Each row of a before or after table is a point. The points were changed in one or more steps. Then noise was added and the rows were shuffled. The steps act on columns, c1 being the first. What was done? A step turns or swaps two columns, mirrors them in a line or flattens them onto one, adds a multiple of one to another, or multiplies or shifts one. Angles are multiples of 10 degrees, from the lower column toward the higher: turns from -170 to 170, lines from 10 to 170 but not 90. Use the fewest steps. Two steps may share a column if one is a turn and the other turns, adds or multiplies; they go together, in the order done. Otherwise the lowest column goes first.

Before (11 x 2):
[[ -10   -9]
 [  50  -21]
 [ -95   67]
 [   8   22]
 [  18 -106]
 [ -21   -8]
 [ -84  -38]
 [   2   -1]
 [ -10  -10]
 [  -5   16]
 [  -7  -12]]
After, 11 rows:
[[ -83   70]
 [ -74  -52]
 [ -12    2]
 [ -15   -5]
 [ -16  -17]
 [  -1    3]
 [  11 -119]
 [   8   55]
 [  20   -2]
 [  11  -13]
 [ -14   -3]]
Steps: mirror c1 and c2 in the line at 30 degrees

Before, 8 rows:
[[ -2  58 -56  -6  42 -11]
 [ 11  -4 -71 -15 -30  16]
 [ 33 -61 -60 -51 -50  25]
 [-32  40 -21 -48  13  11]
 [-53  25 -55  -8  11 -27]
 [ 82  49  47  11 -18 -77]
 [ 66   1  28 -27  19 -65]
 [ 23   1 -74 -62 -39 -19]]
After:
[[ -45   45  -21   53  -10  -33]
 [  18   52  -22   49   20  -14]
 [   8  -72   14   78  -67   28]
 [  23   -6   16   96  -58  -26]
 [  92   19   16  -48  -39 -101]
 [ -16   51   32   41  -11   13]
 [  10   -7  -23   69  -48   20]
 [  62  -22   36  -11    0  -83]]
Steps: turn c1 and c2 by -20 degrees; mirror c3 and c4 in the line at 150 degrees; shift c5 by -20; multiply c6 by 1.3

Before, 14 rows:
[[ -62   18   63  -11  -13   10   28  -32   32  -94    3]
 [  38  -26  -90  -39   16  -71    8   -3  -56   14  -23]
 [   7  -22  -19  -35   72  -12  -67   43  -30  -20   22]
 [ -46   28   17  -14   33  -23   40   64   41    8   59]
 [ -35   59   11   26  -42   24   62   49   42    7   17]
 [  36   34  -77   53   -6  -18  -23   48  -46    0  -38]
 [ -76   34    5   29  -25   25   -8   64  -12  -38  -13]
 [ -69   -2   36   19   44    9   44  -26  -45  -68  -50]
 [  56   21  -13  -38   21   25   28    7  -49  -43  -46]
 [ -29   39  -20   -7   -9    8  -23  -31  -23   22   78]
 [ -36    9   18   41  -53  -12   13   38  -54   -5   20]
 [ -91   51   -7  -23    3  -28  -30   10 -121  -56  -52]
 [   5   13    9  -34   27   14  -67   22   -9   32  -26]
 [  33   96   36   40  -28   -8  -98   -7  -40   14   17]]
After (14 x 11):
[[ -40   93   39   38   10    5  -95   -5  -41   17   19]
 [ -34   32  -73   59  -14  -51  -22  -20  -42    2  -35]
 [ -23  -25  -90  -34  -37    5    9  -72  -53   16  -24]
 [ -41   21  -14  -38  -48   -3   28   26  -45  -45  -45]
 [   6   63   13   24   53  -49   60   30   41    6   10]
 [  31  -25  -17  -31  -70  -43  -65  -13  -27  -19   25]
 [  13    7    9  -32  -26  -20  -66   15  -12   31  -26]
 [  78   53   -5  -19   39   -5  -35  -21 -124  -59  -53]
 [   3    9   20   40   64  -41   14   -9  -51   -9   18]
 [  56   29   18  -13   -5  -67   40  -22   44   10   59]
 [  19   37  -19  -10   26   31  -28    8  -25   17   80]
 [  51   18   65   -9   41   29   27    5   35  -98    3]
 [  82    4   35   21   -6   26   36   11  -45  -73  -48]
 [  55   34    5   26   59  -64  -10   28   -9  -37  -16]]
Steps: turn c1 and c5 by -150 degrees; turn c6 and c8 by 90 degrees

Before (9 x 20):
[[ -19  -40  -25   23  -10  -60   -5  -43   32   33   17   -2   -1   37
   -43   44   55  -55    3   25]
 [ -23  -37  -40  -56    3  -51 -108  -18   22   59   -2   19   73  112
   -71   14   69   13   21   40]
 [ -52  -73    0   -9  -62  -26   48  -34   20    8  -29  -37  -66   26
   -17   32   16   39  -56 -101]
 [ -64   12    0   -7   -7  -70   -9   17   15  -84   14  -19   30   43
     7   -7   27   51  -26   36]
 [ -57  -53   51  -44   52  -51   22  -31   52   -1  -15   15   48  -48
   -72  -11   26  -37  -54  -24]
 [ -54    3   33   -9   50   -7    8  -91   30  -26   32  -40   35   20
   -25   -7  -65  -27   37  -49]
 [ -42  -68  -43   -7   16  -27    9  -27   -6   -1   -3  -10  -34   55
    -2   -3   22  -67    1   20]
 [   7   11   15  -29  -53  -89   12  121  -56  -39  -17   17  -76   -7
    -5   49   26   25   58    1]
 [ -39    2   66  -56   49   40   54  -76   10   -4   43    0   23   -6
    31   70    1   57   16   45]]
After, 9 rows:
[[ -46  -29  -47    0   21  -25    6   22   -7   -2   -4   -9  -34   54
    -8   -4   22  -70   -3   19]
 [ -27  -13  -32   36  -11  -52 -105   11   26   59  -10   15   79  110
   -86   14   71   10   21   38]
 [ -49  -27   -1   11  -76  -26   45   24   18    8  -29  -40  -65   28
   -18   34   16   40  -57  -98]
 [ -53   53   33   15   28   -7   11  -38   31  -30   34  -41   32   19
   -18   -8  -68  -22   34  -48]
 [ -56  -17   46   43   21  -47   21   10   55    1  -17   17   48  -45
   -76  -12   26  -37  -55  -22]
 [   5  -50   20   -7  -10  -89   20   44  -54  -39  -15   18  -76   -5
   -27   43   24   21   61    5]
 [ -18   -2  -24   49  -33  -66   -8    0   27   37   13   -2   -1   34
     0   43   55  -59    5   26]
 [ -65    1    2  -13  -22  -66   -9   -4   13  -89   13  -19   28   46
    -2   -4   29   52  -26   39]
 [ -39   38   65  -54   42   42   58  -37   15   -7   38   -2   27   -9
   -36   68   -1   58   10   48]]
Steps: flatten c2 and c8 onto the line at 140 degrees; turn c4 and c15 by 60 degrees; add -0.7 times c9 to c5

Before, 12 rows:
[[  -4  -15  -16   18   -1  -28  -63  -18  -14  -15  -22    7   18    4
   -23    9   28   -2  -22   -6   -4    4   16    5  -12   -1  -26   13
    -9    5    6   -4    1   10   30   24  -16   -1  -14   20   18    2
     7   -2   12   -7   -2   -4]
 [   3  -14    1    3   17   39  -22    6  -29   18   20    6  -13    0
     1  -15   24  -49  -22    3    0   -2   11   -3   17  -16   -3    0
    13  -10  -31    4   10    1   15  -29  -16  -26   -9    5   28  -25
    -1   52    4   31    3   -8]
 [   7    7   -7    2   17    0    7    0  -10   -5    7   32    6    2
   -24    4  -16  -23  -12  -73   -4   17    1  -14   -7    5   -8   22
   -21  -25   14  -10   16   -4  -17   39    0  -46   -7  -10   23  -19
     0   -3   31   27   15   55]
 [   1    0  -18   -2   19   30    8  -18   -8  -36   -3   -6  -11  -14
   -18    8   -2    8  -18  -22    6    2   16  -12  -22    0   -5   18
   -13  -29   12   -4    1   19   18   14  -14   -6    6   -7   20   -2
     8   22   11   14   12  -24]
 [   0   -7   10   46   17  -22  -10   27  -17  -35  -44   25   22  -57
   -12   -5    8   13   10    5    6    4   -3   -4  -24  -23   -4   -3
    28  -19 -121   -6    5  -14  -21    5   83    0   10   31    2   -6
    -3   -9   43   -6    8  -21]
 [   5   24   58   59   14  -22    8   10    6    9   13   16   24  -12
   -23  -18   -8   15  -18   10   -2   21   48   -6    4    4   10   59
     1  -22   14   24   26   16  -22   -7  -13  -32    7    2    8   12
    25   -8    5   24    0   25]
 [   6    1   23   34  -17   15  -17   38   21    4    5  -14   19   20
    16    4  -19    4    2    1    7   21    9    4  -21   -1   -3   -2
    -8  -27   15   19   21   42   13   29  -16   -9  -30   -7    1   -9
    12  -10    6   12   -4   15]
 [  -3  -20  -11    1   18   -6    5  -17   -6  -11  -11    8  -15   17
   -22    6   22  -18  -15    2    4  -71   -6    3   51   -5    0   -6
   -19  -28    9    4    2   -2  -17   28  -13   -8   -4   -4    9   43
    24   10   13    1   11   22]
 [ -54    2  -19   28   -1   17   13  -15  -21   18  -24   22    8   -3
    20  -38  -10   16  -19   -1   -1   21    8  -59   19  -32   10    8
   -13   42    3   -8    9   -9  -12  -13  -15  -23  -31   27   15   -4
    -3   42   39   10  -63   -4]
 [ -19  -21  -16    2    9  -16    7   -6  -12  -28  -26   25    6   18
   -14   10   19   -4   18  -12  -31   17   -6   -1   -3  -13  -38   30
   -18   -2    9   -7   12  -14  -20   27  -12    6    1   -6   19  -24
    14   65    4    6    5  -16]
 [  -2   28  -12    5   18   17    1   -8  -13  -18   16   19   -3  -22
     5    3   32   23  -29   12    0    6   -7    5   42  -18    9   12
     7    3   16   23   25  -12   20  -35   12   -5   12    0    6  -23
    -6   14   32   33    2  -20]
 [  11  -13   13   -2    7   74   11  -17  -24  -13    2   32   -9   18
     2    4   14   20   19    4    6   18    5    3  -13    2  -23   -6
   -16  -11   12    7   19   27  -17   32   64    4    3    9    0    5
    -2   28   27  -11  -19   20]]
After, 12 rows:
[[   5   17   58   58   14  -22    8   10    6    9   13   17   24  -12
   -23  -25    6   15    0    9   -2   20   48   -6    4    5    9   59
     0  -22   14   23   26   17  -21   -8  -13  -36    7    3    9   12
    25   10    5   24    0   25]
 [  -5  -12  -16   18   -1  -28  -63  -19  -14  -16  -22    7   18    4
   -24   13  -27   -3  -18   -6   -4    4   17    6  -13   -1  -26   13
    -9    6    6   -4    2   11   30   24  -15  -12  -14   20   19    2
     7   -3   12   -6   -1   -4]
 [  -3  -17  -11    1   18   -6    5  -17   -6  -12  -10    8  -14   17
   -23   13  -20  -18   -9    2    4  -72   -6    3   51   -5    1   -6
   -19  -28    9    4    2   -3  -17   28  -13  -15   -5   -4    9   42
    24  -13   14    2   10   22]
 [   2   -9   10   45   17  -23   -9   28  -16  -35  -44   25   22  -57
   -13   -3   -8   13    9    5    6    3   -4   -3  -24  -22   -4   -2
    27  -19 -119   -6    5  -14  -22    5   83    4   11   31    2   -5
    -3    7   43   -7    8  -20]
 [  -3   27  -12    5   18   17    1   -8  -14  -19   15   19   -2  -22
     6   -7  -29   22  -22   11   -1    6   -7    4   42  -18   10   12
     7    3   16   23   25  -13   20  -35   12  -19   11    0    6  -23
    -6  -20   31   33    1  -20]
 [   6    1   23   35  -17   14  -16   38   22    3    5  -13   19   20
    16    4   17    4    6    1    7   20    9    3  -21   -1   -4   -2
    -8  -26   16   19   21   42   13   29  -16   -7  -30   -6    1   -9
    12   13    6   12   -4   15]
 [   7    9   -6    3   17    0    7    0  -11   -5    7   32    5    2
   -25    1   15  -23   13  -74   -5   17    1  -13   -6    5   -9   22
   -20  -26   14  -10   15   -4  -16   39    0  -45   -7  -10   23  -19
     0    5   31   26   15   54]
 [   0    3  -17   -2   19   30    8  -17   -8  -36   -3   -5  -11  -14
   -18    8    5    7  -12  -22    6    1   16  -12  -22    0   -5   18
   -12  -28   12   -3    0   20   17   14  -14  -14    6   -6   20   -1
     7  -22   11   14   11  -24]
 [ -19  -16  -16    1    8  -16    7   -6  -12  -28  -25   25    5   18
   -14   17   -7   -4   12  -11  -31   17   -7   -1   -3  -14  -38   30
   -18   -2    9   -8   11  -14  -20   27  -12   14    2   -6   19  -24
    14  -66    5    5    6  -16]
 [   3  -18    1    3   17   39  -21    6  -29   17   20    6  -12    0
     1   -9  -15  -49   -6    3    0   -2   11   -4   17  -16   -3    0
    13   -9  -31    4   10    1   14  -29  -17  -33   -9    5   28  -25
     0  -55    5   31    2   -8]
 [  10  -10   14   -1    8   74   11  -17  -24  -13    2   32   -9   18
     2    7   -9   20   15    4    6   18    4    3  -13    3  -23   -6
   -17  -10   12    7   19   27  -17   32   64   13    3   10    0    6
    -2  -30   27  -10  -19   20]
 [ -53  -12  -19   28    0   17   14  -15  -21   18  -25   22    8   -2
    20  -37   18   16   -4   -1   -1   21    9  -58   19  -32   10    9
   -13   42    3   -8    9   -9  -12  -14  -14  -29  -32   27   15   -3
    -3  -38   39   10  -63   -3]]
Steps: turn c2 and c16 by -20 degrees; turn c17 and c44 by -170 degrees; turn c19 and c38 by 30 degrees

Before:
[[ -16 -106   -6  -38  -74  -18   65  -50  -58   39   31  -21   71    5
   -63   10  -42   11   22   -9    7  -52  -81   49   37   64  -78  -68
    -9   48   47   24  -20  -20    4  -17  -21   -4  -40  -46  -59   26
   -93   58   -1   -9  -27    8   26   50   19   31   10  -75  -23  -58
   -28  -46   16   16   70  -40  -44   54]
 [  35 -106   78   54   -9  -26  -40  -41  -61   22   37   19   -6   49
    60  -77  -52   47   77   -2  -15  -79   -1  -28   -4  -49   -8  -56
    -2  -26   45    4   -2   54  -49   -3    8    4  -28   51   51    8
     2  -38   20  -65   35    4  -29  -52   31  -56    1   43   12   54
    57  -33   63  -43  -29   11   -1   20]
 [  43  -66  -34   14   47   -6  -14   47    8  -12   47  -35   54  -24
    47   34   -2    9  -27    0    5  -11   27  -71  -63   45  -99   13
   -45  -33  -51  -56   25   32   -9   -2   56   44   52   36   18  -27
    38   14  -48   19  -22  -33    2  -57   14  -60    0   26  -47   37
    51   71  -30   20  -21   71   10    9]
 [ -16   -4  -46   20   26  -56   22    4   38  -30   34  -44   13   30
   -52    4   48  -58   10   43   -4  -13   54    4   20  -64   32   35
    -7  -34   40   16   14  -27  -39  -24   -5  -26  -57  -27  -41  -48
     2  -20  -18  -72   94   -1  -26  -59    5   37   15   49  -32    5
    50   75   39   21   17   78   89   27]
 [  42   38   -8   -4   19  -50  -32   48   50  -40  110  -68   83  -62
    39   28   -1   43  -30  -47   62   27  -76  -73  -22   14  -34   54
    13   56   -5    2   57  -11    8    1   34   52  -29   38  -22   24
   -17   21   53  -45    1  -37  -67   37    8   38  -31  -85  -23  -27
     9  -16  -17   46   25   29  -13   55]
 [ -86    8  -14  -47    2 -105  -63   44  -75   -1   46  -11  -32  -74
   -73  -37  -11  -79   20   28  -18  -63   -3   26   62   16  -43  -73
    53  -21   79  -50  -14  -60  -33   20  -58   23  -68  -56   12    8
   -90   74    2   45   21  -11  -49   17    3   -7  -42   34  -33  -51
   -81  -35   12  -44  -21   42   84   37]
 [ -56  -26   23  -33  -48    3   40   54  -87  -28   49   37  -36  -22
    35  -13  -63  -44  -14  -31   -2   16  -64  -42  -26  -22   26  -64
   -41   50  -34   34   20   13   17    6   -3   21   24   -6   13  -67
   -29   21   13   33   -4  -36  -25   59   61   -2    2   53  -57  -42
    18   33   24  -23  -22   16   75  -55]
 [ -67   -6   27   27  -47  -24  -24  -61  -28  -33    1  -92  -23   31
    43  -37    4  -82    9   37  -14   -7  -25   16  -43    1  -91   16
   -67   30  -13  -60  -34   62   74   -3   14   52  -45    4  -31 -102
    43   51  -29   30  -27  -42    4  -46  -23   19   90  -60  -58   31
    31   22   36   30   66   16  -45  -30]
 [  36  -50   66   -1   56    7  -44  -65  -53   13  -26  -12   19   12
   -39  -16  -82  -26  -29  -44   30 -104   31  -70  -52  -15   36  -36
     8   81  -20  -84   -6   -4  -50   35   36  -70   24  -59  -34  -14
   -62   94   39  -46   87   58   15   12  -22  -33  -31   -1  -71   33
    58   34   16  -24  -29   14   -7  -50]]
After, 9 rows:
[[  41  -69  -31   14   51   -3  -11   50    6  -15   47  -32   32  -22
    53   35    1    5  -22    1    1  -12   28  -68  -65   45  -98   12
   -44  -40  -53  -52   23   28  -16   -9   55   44   51  -35   19  -28
    40   14  -47   17  -20  -32    7  -58   20  -65    5   26  -47   38
    55   72  -32   22  -23   69   16    9]
 [ -19 -109   -5  -33  -78  -19   64  -48  -55   42   27  -22   42    9
   -62    7  -37   12   27  -18    3  -50  -83   41   44   64  -75   39
    -5   47   45   25  -14  -21    5  -18  -24   -4  -40   76  -51   29
   -96   56   -3  -11  -26   10   29   44   20   36   11  -76  -19  -63
   -26  -44   16   12   63  -33  -45   57]
 [  36 -107   77   54   -7  -30  -39  -42  -67   23   34   17  -11   47
    64  -85  -53   48   79    4   -9  -76   -1  -33   -8  -40  -13   80
    -5  -20   44    2   -2   56  -50    2   11    1  -24  -23   46    6
     1  -43   18  -63   32   10  -25  -53   23  -56    2   42    9   57
    62  -35   59  -38  -35   11   -5   21]
 [  44   32  -11   -4   16  -52  -37   48   57  -41  110  -71   66  -67
    34   28   -3   47  -30  -48   46   24  -81  -76  -25   19  -40  -24
    12   58   -5   -9   54  -13    4    3   32   55  -27  -64  -26   25
   -17   30   55  -48    1  -36  -69   40   12   38  -29  -79  -23  -29
    12  -16  -18   54   23   37   -7   57]
 [ -57  -31   20  -32  -49    7   41   53  -85  -22   51   43  -31  -25
    34   -8  -64  -43  -17  -29    2   17  -63  -41  -25  -24   25   51
   -40   47  -39   33   18   21   13   11   -6   18   28   36   18  -65
   -36   20   13   32   -3  -36  -24   61   65    0    6   56  -58  -41
    22   34   26  -28  -17   17   72  -55]
 [ -18   -3  -44   25   30  -56   18    5   41  -32   37  -46    9   26
   -50    2   46  -57    9   46   -4  -20   51   -1   21  -61   43  -51
    -2  -36   47   21   15  -26  -42  -27   -5  -24  -55    8  -39  -49
     6  -20  -16  -68   91   -3  -31  -55    6   33   21   49  -29    5
    49   75   43   11   15   73   86   23]
 [ -67    2   32   28  -47  -25  -23  -65  -30  -35    5  -96  -17   23
    48  -38   -1  -79   11   39  -12   -9  -20   12  -43    7  -94   -9
   -66   32  -12  -60  -27   60   76   -4    9   58  -49   -8  -38 -107
    42   55  -33   30  -31  -44    5  -42  -27   22   95  -66  -64   30
    33   21   36   30   67   18  -38  -29]
 [  38  -50   63   -2   59    7  -40  -65  -56   14  -25  -12   10   15
   -35  -19  -83  -26  -30  -48   26 -105   37  -74  -51  -13   33    6
    13   86  -19  -89   -1   -7  -52   34   32  -73   28   72  -38  -13
   -59   98   35  -45   87   51   21    7  -26  -29  -32    1  -72   32
    55   36   15  -30  -27   13   -6  -48]
 [ -88   11  -16  -46    6  -99  -70   49  -76    2   48  -13  -27  -70
   -70  -37  -15  -83   21   25  -11  -69   -3   29   64   16  -41   37
    53  -18   77  -49  -12  -62  -33   18  -56   27  -70   88   11   14
   -91   72   -3   44   19  -14  -52   18    4   -5  -37   30  -40  -56
   -82  -38   11  -40  -19   42   87   33]]
Steps: multiply c13 by 0.7; multiply c21 by 0.7; turn c28 and c40 by -150 degrees
